Each point is reached from the start by the listed moves, each made once or not at all, plus a little noise. Is the number of moves made odd or even? Then give how often each move was made.
In the rows, 128 means zero.

Moves:
(1): [138 114 129]
(2): [123 112  98]
(3): [145 121  85]
Start: [130 115 129]
Points:
[126 100  99] => odd (0, 1, 0)
[142  97  56] => even (0, 1, 1)
[153  79  56] => odd (1, 1, 1)
[132 115 128] => even (0, 0, 0)

Moves:
(1): [118 111 120 145 129 200 111 133 113 115  98  95]
(2): [142 121 138 114 114 115 140 118 113 159 136  98]
(3): [153 116 142 101 101 132 133 128 125 126 108 135]
(4): [142 108 141 137 138 118 134 166 121 140  74 132]
(5): [119 158 137 118 120 157  95 124 139 125 127 132]
(6): [ 90 135 124 142  92 111 150 150 104  86  87 112]
(7): [102 147 119 140 112 130 183 146 128 165 137 140]
(8): [152 145 101 111 113 131 120 149 151 110 127 142]
(9): [114 108 147 133 135 111 141  82 207  90 146 112]
(10): [111 105 125 152 119 104 124 153 131 152 137 152]
(11): [134 109 148 158 139 127 105 158 157 121 192 127]
Start: [146 150 147 112 147 171 121  93 107 150 131 112]
Points:
[149 170 173  94 108 196 152 145 107 196  64 140] => even (0, 0, 1, 1, 1, 0, 1, 0, 0, 0, 0)
[ 77 102 192 179  99 201  91 115 176 104 158  43] => odd (1, 1, 0, 0, 1, 1, 0, 0, 1, 1, 1)
[ 85 159 135 156 116 249 122 134 104 197 116 122] => even (1, 0, 0, 0, 1, 0, 1, 0, 0, 1, 0)

Moves:
(1): [122 123 126 135 127 119 140 132 115 127 136 142 139 119 128 137 121 138
 129 124 128 131]
(2): [132 137 119 126 133 121 129 127 117 147 128 115 129 134 142 138 137 143
 132 128 117 143]
(3): [136 125 114 144 126 122 125 106 129 118 122 129 117 128 111 116 128 127
 145 111 123 129]
(4): [129 131 125 151 127 118 120 126 121 140 130 133 124 123 126 137 133 126
 125 143 117 123]
(5): [130 123 134 155 135 144 137 122 157 110 129 115 143 130 137 117  91 125
 130 135 122 136]
(6): [137 132 131 118 120 123 145 129 131 131 117 128 135 106 120 135 116 119
 126 130 133 130]
(7): [117 118 118 115 107 131 130 122 129 129 121 105 123 105 117 118 153 133
 127 149 138 126]
(8): [133 143 124 123 131 121 126 125 136 148 128 137 129 127 136 128 124 122
 139 124 138 135]
(9): [112 113 145 120 104 127 149 104 126 128 122 122 151 134 130 130 130 127
 130 127 122 127]
(10): [117 121 138 143 133 126 114 119 143 145 119 122 121 167 120 119 105 138
 127 136 151 131]
(11): [121 110 134 120 130 150 142 142 134 126 141 121 115 138 144 126 125 139
 130 120 135 121]
(12): [136 110 129 121 134 139 136 115 134 122 112 141 123 133 116 117 142 145
 138 112 112 121]
(13): [116 150 133 147 136 141 112 135 120 135 116 155 126 141 109 127 140 111
 129 129 128 124]
(14): [140 126 118 130 111 136 132 119 128 121 122 125 139 143 146 134 129 138
 123 132 132 125]
(15): [121 122 133 137 132 131 125 122 119 137 123 125 144 113 143 137 131 124
 115 134 138 129]
(16): [129 129 132 122 133 115 141 132 123 118 129 117 125 130 129 126 131 121
 142 136 126 138]
(17): [128 123 133 137 135 140 141 131  98 140 141 134 121 141 130 128 128 124
 127 144 125 141]
(18): [162 112 123 148 103 131 121 152 123 142 137 107 132 134 136 116 145 120
 117 134 118 127]
(19): [131 132 124 136 128 137 115 126 137 119 128 120 156 132 119 145 127 126
 146 138 123 129]
(20): [137 139 143 122 109 122 127 122 110 126 107 143 141 121 123 131 123 143
 133 131 114 118]
Start: [129 120 140 128 137 130  86 125 127 130 128 129 154 129 145 132 120 120
 118 126 110 123]
Points:
[169  73 152 249 119 149  79  91 106 146 105 132 208 163 124 125  83 147
 143 159  74 130] => odd (1, 0, 1, 1, 1, 0, 0, 0, 0, 1, 0, 1, 0, 0, 1, 0, 1, 1, 1, 1)
[138 140 110 178 107 152  96  88 157 114  95 134 210 107 116 139  95 106
 161 146 124 136] => odd (1, 0, 1, 0, 1, 1, 1, 1, 0, 0, 0, 0, 1, 1, 0, 0, 0, 0, 1, 0)
[189 105 121 179 124 139  92 120  84 182 127 104 197 159 189 158 166 128
 142 172  75 153] => even (0, 1, 0, 1, 0, 0, 0, 1, 0, 0, 0, 1, 0, 1, 1, 1, 1, 1, 1, 0)
[150  66 147 206 126 176 116 138 110 172 152  83 186 196 220 131  78 155
  97 161 126 153] => odd (1, 1, 0, 0, 1, 0, 0, 0, 0, 1, 1, 0, 0, 1, 1, 0, 1, 1, 0, 0)

Moves:
(1): [135 145 125 119 125 130 114 134 132 129 113 128 131 143 129 124 116 141
 132 153 116 125 150 117 118]
(2): [141 145 128 129 123 148 135 129 142 130 122 127 128 123 131 124 142 137
 126 137 137 125 123 125 137]
(3): [117 127 136 143 116 121 111 126 127 126 132 103 132 127 132 145 114 123
 123 105 135 124 123 130 134]
(4): [134 150 104 128 124 134 137 136 130 130 130 158 112 135 133 122 112 138
 109 128 121 126 111 131 145]
(5): [106 125 115 124 125 123 127 125 133 137 128 126 110 121 131 127 128 136
 125 141 120 130 125 129 124]
(6): [117 132 124 119 119 112 140 127 141 119 113 133 130 130 129 127 127 139
 124 123 150 123 127 112 122]
(7): [132 123 130 126 131 127 129 129 135 127 105 115 120 118 143 136 126 130
 120 137 131 128 131 118 139]
(8): [124 107 143 145 133 124 119 119 141 131 129 109 153 127 133 121 130 138
 125 151 138 122 149 121 114]
(9): [124 119 111 121 143 140 123 133 125 134 128 122 119 113 127 119 122 128
 129 112 137 132 137 140 142]
(10): [129 140 141 131 135 147 134 144 116 120 135 117 127 136 121 146 104 130
 132 132 125 137 121 123 126]
(11): [134 125 135 121 129 111 126 125 163 133 133 117 125 144 138 109 132 117
 134 112 118 116 137 134 124]
(12): [110 140 127 137 109 118 134 120 132 120 130 122 114 113 121 117 120 115
 125 125 122 138 126 131 140]
(13): [140 108 106 143 112 133 142 120 125 136 133 147 145 122 115 145 132 115
 132 138 127 115 125 127 117]
(14): [128 149 108 105 148 119 143 102 132 117  94 140 151 128 138 124 122 127
 129 122 113 126 143 137 117]
(15): [122 134 125 126 131 107 130 145 133 141 131 123 133 125 138 142 124 118
 137 136 120 118 117 123 117]
(16): [ 99 146 123 122 142 102 132 127 155 133 144 137 106 139 147 132 127 156
 142 139 140 132 131 134 163]
(17): [127 132 127 107 116 127 143 145 149 116 122 142 147 121  99 111 146 128
 141 109 110 123 117 149 132]
(18): [119 126 132 138 128 126 119 154 128 115 129 129 122 131 120 115 132 133
 130 104 117 120 122  94 106]
(19): [ 89 105 110 115  99 143 127 113  92 116 107 134 102 136 167 142 111 136
 135 120 149 102 105 110 133]
(20): [137 113 142 126 128 122 115 115 132 141 132 118 128 132 138 130 103 138
 140 140 129 105 145 121 120]
(21): [129 142 122 140 125 120 140 119 138 132 127 102 147 132 123 129 134 133
 119 124 131 123 128 124 142]
(22): [115 121 128 120 106 150 131 144 133 128 144 118 134 115 133 133 161 131
 119 104 131 123 117 112 136]
(23): [146  87 117 129 116 138 130 129 134 143 130 134 119 103 130 117 128 122
 146 125 122 151 125 130 125]
(24): [141 150 106 115 132 105 142 134 147 101 143 119 146 121 115 135 123 119
 134 114 120 114 110 136 135]
Start: [128 149  94 134 130 144 104 128 126 131 118 126 129  94 147 154 141 123
 144 132 145 144 110 157 135]
Points:
[140 110  58 108  94 185 150 112 169 151  74 121 143  44 175 183 134 148
 160 150 150 124 113 110 118] => even (0, 1, 0, 0, 1, 1, 1, 0, 0, 1, 0, 0, 1, 1, 0, 0, 0, 0, 0, 1, 0, 1, 1, 0)
[147  77  53 116  83 174 103 134 154 162 115 131 137  56 153 153 134 142
 169 130 160 123 139 120 120] => odd (1, 0, 0, 0, 0, 1, 0, 0, 1, 0, 0, 0, 1, 0, 0, 0, 0, 0, 0, 1, 0, 1, 1, 0)
[ 92 175  30 129 126 127 148 132 213  95 112 103 162  35 164 146 171 145
 147 109 149 111 118 126 175] => odd (0, 1, 0, 0, 0, 0, 1, 1, 1, 0, 0, 1, 1, 1, 0, 1, 0, 1, 0, 0, 0, 1, 0, 1)
[111 156  63  93  80 112 124 133 178 132  78 124 208  86 144 185 133 131
 170 110 123  74 121 132  98] => odd (1, 0, 1, 0, 0, 1, 0, 0, 0, 0, 0, 0, 1, 1, 1, 0, 1, 0, 0, 1, 0, 1, 0, 0)
[ 63 131  54  97 126  91 117  98 179 150  90  71 112 105 239 179  52 155
 197  88 175  98 112 140 163] => even (0, 0, 1, 0, 0, 1, 0, 0, 1, 1, 1, 0, 0, 1, 1, 1, 0, 0, 1, 1, 1, 0, 1, 0)
[ 55 195  44  98  99  90 130 127 225 101 122 113 121  96 237 136 117 162
 164 103 135  49  82 102 156] => odd (0, 1, 0, 1, 0, 0, 0, 1, 0, 0, 1, 1, 0, 1, 1, 1, 0, 1, 1, 1, 0, 1, 0, 1)
[ 80 182  25 132 141  75 142 102 179 145  95 110 167  85 171 192 118 140
 154 109 173 113 118 162 164] => even (0, 0, 1, 0, 0, 1, 0, 0, 1, 0, 0, 0, 1, 1, 1, 1, 0, 0, 0, 0, 1, 0, 0, 0)
[ 80 196  61 120 112  89 144 162 249 131  84  87 133  93 202 127 117 173
 148 130 120 133 125  81 148] => odd (1, 0, 0, 1, 0, 1, 1, 1, 0, 1, 1, 1, 0, 1, 1, 1, 0, 1, 0, 0, 1, 1, 1, 0)
[106  98  62 175 117 119  75 150 169 182 134  70 125  59 171 142  88 152
 145 119 132 116 110 120 124] => even (0, 0, 1, 1, 1, 0, 0, 1, 1, 0, 0, 0, 0, 0, 1, 0, 0, 1, 0, 1, 1, 0, 1, 0)
[ 68 175  44 108 111 158 150 108 134 108  65 130 154 105 168 154 101 165
 135 135 129 111  84 158 143] => even (0, 0, 0, 1, 1, 0, 0, 1, 0, 1, 0, 0, 0, 1, 0, 0, 1, 0, 1, 0, 1, 0, 0, 0)
[112 197  80 144  86 120 137 155 206 153 145 101 114  70 151 162  88 157
 173 127 129 138  71 170 208] => odd (0, 1, 1, 1, 0, 0, 0, 0, 0, 1, 0, 1, 0, 0, 1, 1, 1, 0, 0, 1, 1, 0, 1, 0)
[ 84 115  32 134  53 103 106 137 197 100 106 128 114  68 177 155  73 165
 186 128 128  79  88 114 163] => even (1, 0, 1, 1, 0, 0, 1, 1, 0, 0, 0, 1, 1, 0, 0, 1, 1, 1, 1, 1, 0, 0, 1, 1)

Moves:
(1): [141 125 125 124 117 110 131 114 117 128 155 126 118 127 122 127 140 146
 151 126 120 128 121 134 142]
(2): [136 132 130 134 121 141 118 115 125 148 125 124 133 137 128 128 112 134
 128 130 124 115 119 117 118]
(3): [119 121 121 117 127 119 130 116 136 136 139 128 133 124 129 123 132 122
 117 125 126 115 121 131 137]
(4): [125 137 127 130 126 132 124 142 136 132 136 122 131 111 135 121 133 129
 129 125 140 106 138 138 133]
(5): [101 124 156 112 133 126 126 134 136 114 143 123 123 128 142 110 136 122
 124 137 131 125 125 143 143]
(6): [118 133 139 140 134 129 122 120 148 147 129 115 135 127 118 126 125 120
 125 145 138 113 134 142 128]
(7): [134 124 134 124 133 137 118 120 134 133 124 126 120 114 123 134 115 120
 131 117 132 133 141 135 134]
(8): [123 137 136 132 130 137 128 122 133 140 126 127 131 117 132 122 130 118
 130 128 116 129 126 131 126]
(9): [110 126 129 133 124 141 130 130 117 108 135 117 133 133 134 126 126 140
 145 114 133 124 142 120 127]
(10): [140 140 140 124 108 134 134 128 130 118 130 115 125 145 123 119 125 129
 127 126 117 117 122 124 136]
(11): [113 134 139 139 122 137 114 126 123 145 125 132 137 127 113 132 136 116
 114 137 125 133 114 131 120]
(12): [125 114 133 120 124 132 133 123 134 131 127 114 133 137 119 104 135 131
 125 125 131 128 132 132 119]
(13): [128 122 120 124 112 139 119 129 136 131 136 134 129 130 129 146 121 118
 113 146 123 142 117 106 134]
(14): [108 136 117 111 143 109 126 157 147 121 153 142 135 124 123 149 133 146
 146 134 133 126 122 140 124]
(15): [128 127 119 138 124 131 120 122 124 132 108 142 118 143 125 130 119 134
 122 119 115 122 133 123 140]
(16): [152 113 110 135 147 119 116 142 118 126 103 110 122 134 128 138 111 125
 130 129 106 124 104 133 126]
(17): [134 126 132 128 115 141 133 120 128 124 131 119 124 123 131 124 136 125
 124 119 127 113 121 141 124]
(18): [129 131 134 135 127 119 109 126 124 115 135 145 131 125 140 137 122 130
 143 122 126 130 144 132 124]
(19): [111 129 141 118 132 128 142 130 124 143 123 122 112 136 137 136 138 104
 130 129 133 103 143 132 132]
(20): [120 132 135 131 133 130 129 131 127 123 133 131 114 118 126 118 114 121
 126 140 128 120 125 132 117]
(21): [111 129 130 131 118 122 127 131 127 124 126 119 121 118 133 129 119 132
 124 136 129 140 129 134 126]
(22): [132 118 128 125 113 142 122 129 121 131 125 125 116 133 129 121 107 109
 156 127 147 123 125 123 135]
(23): [131 126 135 138 132 122 125 122 127 116 110 128 122 128 128 130 142 135
 133 114 138 123 131 112 132]
(24): [124 139 118 136 133 137 128 120 134 133 152 117 124 141 123 125 131 131
 132 113 140 126 134 132 131]
Start: [138 126 125 144 150 124 107 133 120 131 123 121 132 154 133 117 138 147
 143 130 114 119 126 116 137]
Points:
[ 66 150 189 160 104 143  78  94 137 182 161  70  74 177 124  70 126 111
 160 141 145   7 121 144 187] => odd (1, 1, 1, 1, 1, 1, 0, 0, 0, 1, 1, 0, 0, 0, 1, 0, 0, 0, 1, 1, 1, 1, 1, 1)
[ 56 119 135 139 144 163  69 156 140 142 147  87 102 167 151 126 148 102
 170 107 124  32 103 130 181] => odd (0, 0, 1, 1, 1, 0, 0, 1, 1, 0, 1, 0, 1, 1, 1, 1, 1, 0, 1, 0, 0, 1, 1, 1)
[116 128 157 120 102 160 120  93 121 134 175  85  92 143 139 110 136 111
 157 120  88  62 125 122 166] => even (1, 0, 1, 0, 0, 0, 1, 1, 1, 1, 0, 0, 1, 0, 0, 0, 1, 0, 1, 1, 0, 0, 0, 0)
[123 103 135 154 137 116  46 102 150 162 121  83 103 141 137 122 106 148
 133 143  98  68 104 129 193] => even (1, 1, 1, 1, 1, 1, 1, 0, 0, 0, 0, 0, 1, 0, 1, 1, 0, 0, 0, 0, 1, 0, 1, 0)
[ 93 141 183 177 100 198  66  89 132 174 136  72 130 207 124 102 123  97
 182 123 141  60 145  89 134] => odd (0, 1, 0, 0, 0, 1, 0, 1, 1, 1, 1, 1, 1, 0, 0, 0, 0, 1, 1, 0, 0, 1, 1, 1)
[ 91 107 146 174 130 148  33 146 125 120 117 100  89 165 139  91  99 116
 152 138 129  96 114 124 153] => odd (0, 0, 0, 1, 1, 0, 0, 0, 0, 0, 1, 1, 1, 0, 1, 1, 0, 1, 0, 1, 1, 1, 1, 1)
[121 122 191 180 103 187  28 116 144 156  96  79 108 170 132  72  93  94
 146 151  96  33  89 130 142] => even (0, 1, 0, 1, 1, 1, 0, 1, 0, 1, 1, 1, 1, 0, 1, 1, 1, 1, 0, 1, 0, 1, 1, 0)
[116 103 119 142 128 110  72 149 126 132  89  96 113 188 103 111 116 146
 158 122  99  89  81 119 151] => even (0, 0, 1, 0, 0, 0, 0, 0, 0, 1, 1, 1, 0, 1, 1, 1, 0, 0, 0, 0, 1, 1, 1, 0)
[ 39 125 154 100 155 162  95 143 156 133 203 104  96 145 152 117 113  90
 184 132 147  77 139 133 170] => odd (0, 0, 1, 0, 1, 0, 1, 1, 1, 0, 0, 0, 1, 1, 0, 0, 0, 0, 1, 1, 0, 1, 0, 1)
[111 120 157 147 151 139  67 130 133 102 131  89 128 138 119 108 131 142
 171  95  86  69 107 146 118] => odd (0, 0, 1, 0, 0, 0, 1, 1, 1, 1, 1, 1, 0, 1, 0, 1, 1, 1, 0, 1, 0, 0, 1, 0)

Moves:
(1): [135 140 134 117 118 131 119 128 128 106 114 130 132 123 134 118 117 113
 135 126 116 137 120 128]
(2): [146 119 123 120 119 124 112 129 131 121 133 115 136 124 126 136 126 127
 122 119 139 143 129 134]
(3): [144 134 140 142 135 149 115 123 130 135 131 131 125 129 113 133 131 138
 125 139 116 136 127 135]
(4): [115 132 123 127 153 116 124 139 123 119 130 117 118 139 128 139 130 122
 135 116 146 132 134 130]
(5): [124 136 126 135 127 131 135 126 117 121 123 137 112 131 122 124 128 121
 122 136 126 123 127 142]
(6): [117 136 129 119 131 135 131 136 120 136 148 134 130 136 111 130 125 117
 130 146 128 125 129 137]
(7): [142 138 149 152 114 124 122 127 148 129 107 126 141 131 128 125 130 126
 148 127 127 131 123 150]
(8): [126 138 124 126 118 130 124 122 127 118 128 123 113 130 120 147 137 106
 140 111 129 120 138 132]
(9): [147 123 119 133 125 119 136 128 136 125 129 130 124 118 127 118 119 126
 141 123 137 119 128 131]
(10): [127 111 131 135 132 125 138 136 127 128 132 127 132 127 143 130 131 132
 134 114 138 130 135 134]
(11): [114 141 135 122 123 132 124 124 132 133 160 125 101 142 114 140 138 132
 140 132 117 113 113 107]
(12): [119 145 110 128 109 131 139 140 106 135 118 141 114 142 144 115 127 130
 132 131 157 127 116 120]
(13): [129 137 121 122 133 116 121 121 118 131 127 133 121 131 143  99 125 122
 140 129 114 117 127 129]
(14): [122 124 135 123 134 126 135 118 115 112 116 132 131 125 138 124 131 118
 135 131 128 120 129 136]
(15): [115 134 150 107 129 121 121 101 102 124 114 137 125 113 150 121 128 123
 115 116 113 120 129 124]
(16): [131 120 130 140 135 137 115 113 133 130 121 133 136 111 108 142 124 130
 128 127 112 131 117 140]
(17): [133 131 134 136 124 131 123 122 138 135 133 135 112 117 135 115 147 123
 134 122 140 114 115 125]
(18): [127 123 119 118 141 121 142 112 133 129 118 140 123 117 132 122 124 138
 136 135 127 138 117 130]
(19): [107 129 121 132 139 136 142 123 104 120 140 122 137 142 119 116 119 123
 116 135 121 136 144 142]
(20): [143 127 133 137 114 129 127 130 136 125 134 141 141 136 111 126 132 119
 132 139 129 136 121 123]
(21): [114 128 140 121 107 128 132 140 113 138 147 126 132 129 114 134 144 128
 138 140 127 131 126  94]
(22): [130 125 132 130 128 131 128 133 148 124 118 127 123 142  99 126 127 114
 152 124 133 121 126 140]
(23): [133 138 117 125 123 130 140 138 122 144 121 120 134 125 141 124 130 135
 118 116 124 123 128 121]
(24): [120 141 116 116 140 120 112 126 130 112 132 141 112 132 111 130 131 143
 142 126 146 139 124 141]
Start: [137 125 131 135 131 116 127 123 129 120 124 118 142 129 117 118 124 145
 142 115 125 126 124 115]
Points:
[ 83 187 154 119 101 115 140  82  77 119 131 177  96 153  74  82 169 102
 249 112 132  93  77 135] => even (0, 0, 0, 0, 0, 1, 1, 1, 0, 1, 1, 1, 1, 1, 1, 1, 1, 1, 1, 1, 1, 1, 1, 1)
[150 165 160 131 108 109 100  92 153  83  90 130 106 114  85 131 127 117
 228  48 109 101  97 154] => odd (1, 0, 0, 0, 0, 0, 1, 1, 1, 1, 1, 0, 0, 0, 1, 1, 0, 0, 0, 0, 0, 1, 1, 1)
[ 70 153 134  97 142 105 148  77  64 111 155 180  74 134  85  61 143 124
 236 127 142  88  79 125] => odd (0, 0, 0, 0, 0, 1, 0, 0, 1, 1, 1, 1, 1, 1, 1, 1, 1, 1, 1, 0, 1, 1, 0, 1)
[ 79 190 132  94 157  86 112  78  65  94 134 153  80 158 131  67 139 126
 202 116 163 117  88 157] => odd (0, 1, 0, 1, 0, 1, 1, 0, 0, 0, 1, 1, 1, 1, 1, 0, 1, 1, 1, 0, 0, 0, 0, 1)
[144 158 134 127  93 146 120 141  93 137 158 108 127 137  68 149 150 121
 141 124 117 130 132 114] => odd (0, 1, 1, 0, 1, 1, 0, 1, 0, 0, 0, 0, 0, 0, 0, 0, 0, 0, 0, 0, 1, 0, 1, 0)
[172 162 146 154  84 124  87 119 172  75 110 127 118 145  39 152 138 107
 219  76 124 136  89 170] => even (1, 1, 0, 0, 1, 0, 1, 1, 0, 1, 1, 0, 0, 0, 0, 1, 0, 0, 0, 1, 0, 1, 1, 1)
